Each row is a point. Examples show where two turns around zero, p and q, send a point. Write where each new point lands after one turn and then the other. Backwards means that the second turn is done in reverse. Each puzzle has new turns, and all numbers are rounded.

Turn p:
[ 64   2 -26] => [ 63  11 -25]
[61  2  5] => [61  3  5]
[-35  -8  24] => [-34 -16  21]
[ 5 25 14] => [ 5 20 20]
[-28 -45 -25] => [-27 -37 -36]
[-68  24   8] => [-68  18  15]
Turn q:
[ 19 -20 -67] => [-60  -7 -40]
[-17 -22   3] => [-14  -6  24]
[-20  14 -11] => [-6 26  3]
[18 28 75] => [ 80 -13  13]
Where do these land?
p, then q: [33  8 65] => [ 55 -47  13]
p, then q: [-51 -16 -45] => [-53  43  15]
q, then p: [ 24 -17  35] => [ 26 -37  -3]
q, then p: [ 16 -15 -15] => [-16 -13 -17]
q, then p: [-22  40 -40] => [-18  58  -6]

Turn p:
[-29   0 -13 -25] => [ 14  -9 -36  -7]
[-28  61 -19 -55] => [ 67  22 -40 -37]
[-40 -64  53  -4] => [-81 -14 -41 -12]
[24 -9 12 -3] => [-11  -7  22 -13]
[ 42   3 -30  31] => [ 17 -11  48  30]
[32  9 -3 55] => [-6 19 49 37]
Turn q:
[ 49 -60 -54  -2] => [ 52  75 -26   3]
[-55  12  43  48] => [-35 -66 -33  25]
[ 30   6   8 -20] => [21  6 30 -4]
[-16  17  14  47] => [-24 -25 -13  39]
[27 28  6 25] => [-3  0 25 39]
[-47  20 -20 -49] => [-42   3   6 -60]
[ 11 -24   3 -49] => [ 32   9  10 -44]
Where do these land?
q, then p: [ 13 -38 -35 -14] => [ 49  10  18 -14]
p, then q backwards: [-4 61  5 53] => [ 62   0 -50  12]
q, then p: [-52  43  35  40] => [-47 -26 -49  45]
q, then p: [ 23 -24 -22 -55] => [ 31  10  19 -57]
p, then q: [ -6 -15 -32 -34] => [ 34  32 -16  -6]
p, then q: [ 38 -40  -6  25] => [ 16 -45 -37   3]
q, then p backwards: [-12  13  54 -15] => [ 34 -33 -23 -26]

Turn p:
[-36  10 -40  50 -53  37] => [-43  40  -8  57  52 -11]
[ 16  -5 -30   0  52  -6] => [ 45   3   0 -35  24 -12]
[ 53  30 -35 -28 -39  -6] => [ 25  53  33  16 -18  46]
[  5 -30  11 -43  40 -11] => [ 19 -28 -17 -52 -12  19]
[ 40  13  -4 -17 -26  52] => [-13   8  52   8  17  46]
[-48  31  29 -33  28 -46] => [-19   6 -24 -47 -57 -40]
[-46   8  17  44  37  -7] => [-13 -20 -16  -6  13 -69]
[ 15 -57  52  28 -38 -14] => [ -1 -64 -21  57 -18  20]
Turn q:
[-14  25 -44  31 -23  23] => [-31  46 -13  19  31  16]
[ -9  30 -33  43   4 -13] => [-23  35   4  48   3   0]
[ 52 -36  39   0  58  23] => [ 25 -75  29   1  32 -37]
[-33   7 -30  -8  -5 -29] => [  5  44 -13   5 -27  -8]
[-24  11  -5  45   0 -28] => [-37  17   4  34 -25 -11]
[ 19   4  75 -32   1  51] => [  4 -57  44 -57  18  30]
[ 77   0  63 -32  -6  18] => [ 35 -86  14 -15  16  44]
[-42 -68 -26 -41 -40 -32] => [ 10  22 -75 -49 -42 -31]
[-25  26 -38  -6  12 -14] => [12 51  6 15 -6 -5]
Where do these land?
p, then q: [ -7 -23  37   0 -15 -19] => [-23   6 -42  -7   6 -11]
p, then q: [-13 -44 -87  -1 -24   2] => [24 41 39 44 66 -9]
p, then q backwards: [ 23   1  19 -29  34  43] => [ -1  11  50 -20   4  41]
p, then q backwards: [ 51   8  58  10  15 -37] => [ 18  -1  50 -22  39 -54]
q, then p: [-20 -18  17 -38  27  17] => [ 13  -8   2 -20 -45  28]
p, then q: [-20  28 -58  -6 -25 -19] => [ 5 41 33 35  6 39]
q, then p backwards: [-28   8 -27  21 -83  14] => [-55 -18 -31 -52 -45  10]
p, then q: [14 39 40 42 71  0] => [ 29 -59 -18   3 -74  -9]

Turn p:
[  3   4 -11   4 -38 -11  23   1] => [-10   7 -24  11 -20 -18   9  24]
[-94  29 -25 -27  21  56 -51  13] => [-24 -98  14 -64  46  26  -4  16]
[-41   3  26  22  30 -37 -23  11] => [-49 -18  17  11  15   6  -6 -48]
[ 21  -2 -30   6  -9 -32 -19 -16] => [  1  20  -8 -16  -8 -43 -16 -13]
[ 31  12  23   0 -16  17  -3  18] => [ 13   8  26  22 -13   6 -13  27]
[ 17 -30  31   9  -2 -17  -7 -41] => [  8  25   4  -3 -44  11   0 -39]
[ 22  26 -52  14 -16  51  24   2] => [ 50 -22 -38   7  13 -18 -16  48]
[ 18 -97  24 -19  16  18   2  10] => [ 46  18  42  -2 -14  14  76 -31]
[22 32  9 17 -7 -2 29 -4] => [  1  16 -22  32  -5   7 -26  16]
[  2  22   3 -25  20 -43  24   6] => [-34  42 -12   2  29   7  -4   1]
Turn q:
[ -7  38 -34  -7  13  53   8 -50] => [  7 -25 -53 -19  25   0 -33 -51]
[-47 -95   9   2 -23 -10  -2  19] => [ 17 -30  44  70 -24  15 -24  54]
[ 28 -35   6   5 -22 -55  40  41] => [ 22   0  35   6 -42 -32  52  41]
[  0 -15  41  -3  13 -48  27  -1] => [34 28 17 16 17 -8 36 32]
[ 40 -32  -1 -10 -10 -25 -10  -2] => [ 26   1  35 -26 -25   9   5  15]
[  3  -5  -3 -32   6 -25  16  37] => [ -8 -19   6  -9   0   0  40  35]
[ 13 -44  24  11  17  13   6  29] => [ 10  14  -7  22 -39  28   7  31]
[-16  50  -9  18 -15  51 -13 -14] => [-35  -1 -29   6  10  -2 -22 -60]
[  5  63  -3  10  -9  16 -14 -32] => [-17  16 -13 -23  28 -12  -9 -58]
[ -9  31   9 -21   1  16 -30 -10] => [-24   1   0 -12  30  24  -6 -23]
[-10  43 -39  27  29  14 -29 -18] => [-31  13 -34 -30  19 -21 -46 -15]
Where do these land?
q, then p: [ 14  14  -1  18 -19  49  35  -6] => [ 18   3 -46 -19 -34 -26  -5  -6]
p, then q backwards: [ 10  42   1 -33  19 -47 -66 -14] => [  7  30 -30  25  -6 -23 -81 -22]
p, then q: [-16  18  19 -34 -19  12   5  11] => [-28 -15 -13  29  -8  19  16   7]
q, then p backwards: [-17 -32 -16 -24   7  52 -13   5] => [-31  36  27  24   0  34   9 -19]
q, then p: [ 10 -18  15  11 -16 -10  42 -46] => [ 27  48  -3  21 -19 -15 -29 -11]
p, then q: [-12  -2  22  63  28  11  14  34] => [ 33  41 -13  24 -28 -14 -49   4]
q, then p: [-22  26 -28 -30   3 -49  -3 -13] => [-19  32  22  -4  40  19  25 -33]
p, then q backwards: [-47 -27 -28  22 -27 -25 -29  18] => [ -5  37 -45  -6 -41  -9  26  30]
p, then q: [ 79 -21  15   8  24   7  15  11] => [ -3  63 -12 -36 -16 -12  20 -42]

Turn p:
[-44   0 -41  -3 -41 -22  21 -43] => [-46 -16 -34   2 -12  26  40 -46]
[ 27 -18  16  46  -6  22 -10  35] => [ 13   6  26   3 -43   5 -38  32]
[-50  21  -1 -43   9  29  80 -51] => [-13 -20  38   9  58  38  47 -75]
[ 57   9   4 -12 -28  17   4  56] => [ -7  43  44   7 -20 -23  12  53]
[ -7  10 -10  12   5  -5 -14  81] => [-45  10  18 -11   2 -24 -45  45]
[22 19 28 33 35 -6 -5 28] => [ 20   4   7  24  15   3 -46  38]
[-59  13   8  -4 -25   1  18 -65] => [-10   0 -25   7   9  35  16 -81]
[ 42  47 -11   9   2  -5   1  42] => [-14  33  10  15  15   8  -3  63]
[ 20 -69  49 -17  62 -49  -6 -39] => [ 78 -65 -24  29   9 -59  -3 -16]
[-60  23  -1 -14 -42   9 -35 -28] => [-26  38 -37 -31  -1  11  -3 -60]
[ 52 -55 -41  -6  30  10 -54 -16] => [ 51 -34 -24 -56 -32 -20  23  47]
Turn q:
[-44  53 -41  29 -64   9  22   6] => [-44  25 -63 -12 -55 -37  -7 -29]
[  9 -49 -12 -20 -44 -46   5  -2] => [ -8 -34  51  -9 -50  -6  25  -8]
[-34  38  25  43  12   3  15  40] => [-37  27 -42  24  -4  30 -38  18]
[ 10  15 -39 -25   4  11  14 -89] => [ 34 -27 -24  13  24 -64  48 -34]
[ 24  -2   3  36 -12 -12 -13 -10] => [ 30   7   4  18 -28  -6 -16   7]
[ 22  13   4 -59  20  -8 -67  15] => [  9   1  36 -50  41 -27  -3  55]
[-43  62  30  40  42   3   7 -28] => [-20  21 -56  65  37 -16 -24  17]
[  7 -58 -28 -13  27  -5 -21  25] => [ 10 -38  45 -31  14  20 -28 -17]
[-13 -72  13  -5  18  46  -3 -36] => [ 18   9  50  18  41  14   9 -64]
[ 62   0  45 -25  -2   0  41  79] => [  8   9  -1 -36 -18  93  34  54]
Where do these land?
p, then q: [ 22  17   1 -42  -7 -60   8  34] => [-35 -44 -27  27 -22  17 -41  20]
p, then q: [-30  36  49   4 -19   3  55   5] => [ 14  38 -19  66  24 -18 -27  -2]
p, then q: [ 11 -34  -8  59  44 -14 -11   3] => [ 24   9  54 -42 -21  14 -28 -16]
p, then q: [ 25  14 -22  19  40  40 -30  36] => [-10  20  21 -56  26  28  -4  39]
p, then q backwards: [-47 -53 -53  -5  26 -31 -25 -26] => [ -8  20 -86 -27  13 -19  40   9]
q, then p: [ 24  78  49 -14 -24  19  16 -20] => [-67   0  23  26  33  34  11  52]
q, then p backwards: [ 31  10 -62 -11 -49  55  25 -27] => [-13 -39   3 -48 -28  12 -52 -65]
q, then p: [-41 -76  37 -13  18 -11  27 -33] => [ 49 -30  17  30 -10  38 -48 -54]
q, then p backwards: [  5   8   8   3 -30  -1 -65  29] => [ 16   1  13   0 -10  35 -35  56]

Turn p:
[-40 -25 -33  13  -3   6   2  -7 -28] => [ 26 -40   2 -10 -10 -27  27   5  20]
[ -5  -3   9 -10 -30  10   2   3 -32] => [ 19  -6 -23  -9 -12 -18 -12 -24  -4]
[ 47  19  11 -30  35  22  14  32  23] => [-27  22  -1  39  -8  39   3  -4 -53]
[ 31  38 -22 -34  21 -32  11 -70  29] => [-12  75  11 -21  -1 -11  14  66 -21]
[ -7 -51  -1  24 -23 -18  -5  23 -17] => [ 20 -35  -6 -20  35   3  13 -35  17]
[ -9  22  10  11   5 -16   2  45 -21] => [-30 -18 -31   0 -16  21   3 -20  16]
[  9   5  -7  44 -13  28 -22   0 -17] => [ 24   2  23   4 -25  10  -2 -31  32]
[  2 -24  51  12  31  23 -18  -2   1] => [ 12 -28  25  -1   2  39 -43   2 -15]
[-55 -28 -17  28 -41 -15  41 -46  16] => [ -4 -22  34 -38  25 -80   7   5  24]
[ 26  47  -2 -58  19  -7 -25  22  46] => [-28  49 -34  57   9  24  -8  35 -18]
Turn q:
[ 41  17  14 -20  37 -33 -14 -29 -22] => [ -6  -7  -5   3   3 -24 -13 -48  58]
[-26  -8  -2  38  21  31   9  19 -16] => [  1  30 -39 -14 -24   0  12  23 -20]
[-35 -43   3  26 -20  24  44  -5  37] => [ 29  10  13 -27   2 -10 -15  64 -42]
[-14  12 -18 -36  16 -67 -18 -16 -55] => [-11 -27  -9 -23  17  35  25 -26  78]
[-54 -45  19 -24  -6  27  -3   4  -2] => [ 50 -34 -24  -3  -3   7  22  40 -18]
[ 30  55 -29 -16  16  -8 -20 -19  13] => [-20  17  19   4  27  -7  11 -66   5]
[ 10 -17   2 -12 -40  24  16 -12 -19] => [  3 -32  26 -11 -36  -2   1   8 -16]
[-15 -37   4  -4 -13  28  39  47  24] => [  7   4  11  20  -8 -16  20  68 -29]
[ 26  64  19  18  -1 -25 -22   2  12] => [-14  37  11  33   6  23 -29 -49  13]
[ 36   2 -13  30  -8  -1 -32   8  27] => [-40   3  -6  17  17  -6 -32 -15 -27]
Where do these land?
p, then q: [  2   2 -25  11  15 -39 -26  11 -22] => [ -1  13  28   2  11 -31  27  15 -28]
q, then p: [ 24 -24 -22  23  -4  -2  10 -11 -26] => [  6 -16 -34  10  22 -26  -7  15   7]
p, then q: [ 30  46 -15  30  -2  -5  -3  31 -22] => [ 27  13  43 -27  -1  13   0 -12 -43]
p, then q: [-46 -78  22   9  46  29   8  23  97] => [  27   12 -115   14  -22  -33  -39   60   27]
p, then q: [ -9   1 -24 -43 -36  33  -6 -20   6] => [-52  17   6   0   3  16 -29 -11  33]
q, then p backwards: [ 16   6  10  -7 -28 -33  -6 -18  19] => [ -6 -17  31  27   1  14 -13   1  25]
p, then q: [ 11  23   3  -8  37 -18  29 -10 -13] => [ 12  -9  13   5 -23  27  41  14  -4]
p, then q backwards: [-19  41   1  22 -16  -1   5 -12 -32] => [ 23  -2  10  16  16   1  20 -16 -46]
p, then q: [ -3  -6  12   9   3 -22  16  45 -19] => [ 18 -18  -3 -42  10 -13  19  11 -15]
q, then p: [ -7 -10  39 -45 -14  58 -28 -40  13] => [ 51  28  11 -59  21  25  20 -30 -21]
